Every row gives one point. Each copy is the shape, with its points in the same order, stretched, turned, moved and blurred by noise. Is it also mirrored, or only turned?

Shape, 5 rows:
array([[-12.3, -26.2],
       [ -1.8,   9.1],
       [-16.1,   3.7],
       [ 11.5,  30.6],
       [  5.5,  25.9]])
Copy 1:
array([[ 16.3, -29.3],
       [  3.9,   7.0],
       [ 18.1,   2.7],
       [-10.7,  29.4],
       [ -4.8,  25.1]])
Copy 1 is: mirrored
Copy 2, 5 rows:
array([[-31.8,  -1.4],
       [  4.7,  15.5],
       [ -9.5,  22.6],
       [ 32.4,  20.1],
       [ 23.4,  21.3]])
Copy 2 is: only turned
Copy 3:
array([[ 17.9,  23.8],
       [-11.7,   2.6],
       [-13.1,  17.2],
       [-26.4, -15.6],
       [-25.4,  -7.9]])
Copy 3 is: mirrored
Copy 4:
array([[-13.2, -22.5],
       [  9.7,   7.9],
       [ 13.5,  -3.6],
       [ 18.1,  30.0],
       [ 16.9,  24.8]])
Copy 4 is: mirrored

Shape, 10 rows:
array([[  5.5, -30.3,   4.1,  -4.4],
       [ 21.1,   0.5,  21.1, -27.0],
       [ 18.0,   4.6,   2.3, -22.5],
       [ -1.3,  -1.6,  20.8,  60.3],
       [-15.4,  11.7, -21.1, -20.4],
       [ 20.0,  -4.5,  -3.3, -19.9],
       [-21.6,  -8.9,   5.5, -20.4],
       [ 19.0,  14.2,  17.0, -31.0],
       [-12.2,  13.9,  18.4,  11.5],
       [  3.9,   7.6, -14.5, -12.8]])
Copy 1 (10 x 4):
array([[ 10.8,   7.7,  14.4,  14.2],
       [ -8.7,  13.7,  18.8, -28.1],
       [ -7.8,  23.0,   7.3, -15.6],
       [ 42.2, -32.1, -24.6,   0.6],
       [-27.9,   6.6, -23.5,   0.5],
       [  0.0,  26.1,   4.6,  -7.1],
       [-24.6, -10.7,  -1.6,  11.9],
       [-13.0,  13.4,  10.4, -29.3],
       [  0.3, -23.1, -19.2, -11.2],
       [-10.0,  17.1, -12.3,  -8.4]])
Copy 1 is: mirrored
Copy 2:
array([[-11.8, -33.9,  -5.4,  -7.3],
       [ -1.5, -14.6,  32.5,  -5.8],
       [  7.9,  -9.3,  17.6, -17.4],
       [ -5.8, -11.7, -19.1,  55.3],
       [ -0.4,  16.0,  -8.4, -27.0],
       [  9.4, -11.5,  12.0, -12.9],
       [-24.3,  -3.3,  -0.2, -23.6],
       [  3.5,  -4.8,  35.6,  -7.5],
       [-14.5,   8.8,   5.4,  19.1],
       [ 10.1,   2.3,  -1.1, -15.4]])
Copy 2 is: only turned
Copy 3, 10 rows:
array([[ 20.9, -13.1,   5.7,   6.3],
       [  7.1,  16.1,  27.9, -22.1],
       [  1.0,  12.9,   5.4, -20.0],
       [-11.8,  -7.5,  16.4,  68.1],
       [-24.9, -18.0, -18.8, -26.7],
       [  8.8,   9.9,  -0.6, -16.7],
       [ -5.7, -26.6,  14.7, -22.3],
       [ -3.7,  22.1,  22.0, -28.5],
       [-22.5,  -7.3,  22.6,   9.7],
       [-11.6,  -1.9, -10.0, -12.7]])
Copy 3 is: only turned
Copy 4, 10 rows:
array([[  0.7, -36.4,  -4.5, -13.7],
       [  6.9,   2.3,  -5.7, -36.0],
       [  4.6,   4.6, -17.3, -22.5],
       [ 43.3,  -9.5,  38.6,  36.6],
       [-28.9,   1.7,  -9.9,   7.0],
       [  1.9,  -6.0, -22.2, -16.9],
       [-26.4, -15.6,  10.1, -13.9],
       [ -1.5,  13.6,  -5.7, -29.4],
       [  4.2,   3.0,  26.0,   4.7],
       [ -7.1,   2.3, -15.2,   0.9]])
Copy 4 is: only turned

Shape (11 x 8):
array([[ 13.4,   2.1, -21.3,  24.2,  -6.6,   0.7,   6.6, -23.6],
       [ -0.9,  -3.3,  -2.1,  24.2,  17.4,  30.4,  24.3, -14.6],
       [-13.7, -13.0,  -3.6, -17.9,  31.9,  19.2, -16.1, -19.4],
       [ -6.5, -15.7, -28.2,  -5.2,  -8.5, -18.2,  27.6,  32.8],
       [ -0.5,  10.6,   6.4,   3.3,  37.0,  16.7,  -8.0,   8.5],
       [  4.1,  -8.2, -18.6,  24.0,  -4.7,  28.4, -12.5,   0.9],
       [-13.6,  -4.9,   8.5,  25.1,  -2.4,   3.5,   8.6,  -3.3],
       [ -7.2,   8.2,  -7.4, -17.2,  -5.2,  24.1,  -6.6, -10.7],
       [ 15.3, -16.6,   2.3,   6.0, -14.0,  13.8,  -5.2,  11.7],
       [  4.0, -14.2,  -8.7, -18.6,  11.4,  11.1,  -2.1, -18.9],
       [ 12.2, -12.7,   6.9, -48.3,  -2.4,  -6.6,   1.7,  66.2]])
Copy 1 (11 x 8):
array([[ 37.9, -20.2,  -6.0, -15.5,   1.9,  -0.6,   8.8,   2.3],
       [ 27.6, -20.8,  11.8,  -3.7,  37.4,   8.7,   6.3,  -4.9],
       [-10.0,   2.1,   7.7, -11.0,  23.8, -22.9,  14.4, -26.4],
       [-29.3, -19.7, -16.3,  -9.3,   6.0,  16.2,   3.7,  29.5],
       [  3.8,   7.0,  -7.2,  12.2,  33.0, -14.0,  -6.4, -14.0],
       [ 21.1, -27.0, -10.5,  -3.4,   2.0,  27.4,   7.4, -22.6],
       [ 15.1, -11.3,  15.9,   7.8,   5.5,   9.1,  -1.8,   7.5],
       [ -2.7,  -9.1,   3.3, -27.3,   9.1,  -6.6, -12.3, -16.7],
       [  6.8,   1.3,  -5.1, -10.1,   2.2,  32.0,   1.2,  -9.0],
       [ -3.9,   2.0,   2.6, -27.8,  17.3,  -9.9,  13.6, -12.5],
       [-59.3,  30.8, -26.1, -11.1,  14.2,  24.1, -22.9,   9.9]])
Copy 1 is: mirrored
Copy 2:
array([[-11.4, -21.7, -19.6,  17.1,  12.1,  -9.8,  -5.0,  12.7],
       [-15.1,  -6.8, -18.3,  24.7,  -3.9,  16.9,  23.3,  -3.1],
       [ 28.9,  -3.0,   5.4,  34.9,   7.6,  12.7,   9.7, -21.8],
       [ -8.9, -31.0,  34.5,  -7.4,   5.7,  21.6,   5.2,  29.1],
       [  1.8,  24.7,  10.4,  19.5,   7.8,  12.3,  13.2, -18.1],
       [-24.9, -22.5,   0.6,  26.4,  -6.5,   5.9,  -5.6,  -5.6],
       [ -8.6, -19.5,   0.8,   3.3,  -4.7,  -4.7,  20.1,  -4.2],
       [  5.7, -10.1,  -7.9,   4.7,   7.1,  17.5,  -7.2, -21.4],
       [ -8.6, -13.8,   7.1,   3.1, -24.7,   7.6, -12.9,   0.5],
       [ 23.8,  -9.5,  -3.8,  23.5,   1.4,  12.8,  -2.4,  -6.6],
       [ 15.5,   8.7,  50.2, -22.9, -22.1,  41.4, -13.6,   6.5]])
Copy 2 is: only turned
Copy 3:
array([[  5.8,  -2.2, -25.4,  -9.5,  -2.0,  11.8,   6.5, -25.2],
       [-11.3, -32.1, -21.4,   9.1,  -6.6,  28.3,  -9.8,  10.5],
       [-38.4,  -0.9,  16.6,  -0.3,  -9.1,  42.7, -15.7,  -9.6],
       [ -1.7,  20.7,   7.6,  37.9, -36.1, -26.3,  32.8,  12.2],
       [-21.8,  -4.4,  16.7,   2.9,  25.6,  27.2,   4.2,  25.4],
       [-26.2,  14.2, -38.6,   6.3,  11.3,   7.7,  -9.3,   4.7],
       [-10.3, -24.3,  -9.2,   4.8,   0.1, -15.7,  -8.0,   8.1],
       [-13.5,  18.9,  -9.6, -20.2, -21.7,  17.4, -21.5,  16.1],
       [  7.6,  21.1, -12.3,  21.5,   1.4, -10.7, -30.3,   7.6],
       [-13.4,   7.9,   3.7,   3.4, -25.0,  33.9, -21.8, -11.8],
       [ 11.8,  62.9,  55.9,  51.8, -24.7, -20.9,  -7.0,  47.4]])
Copy 3 is: mirrored
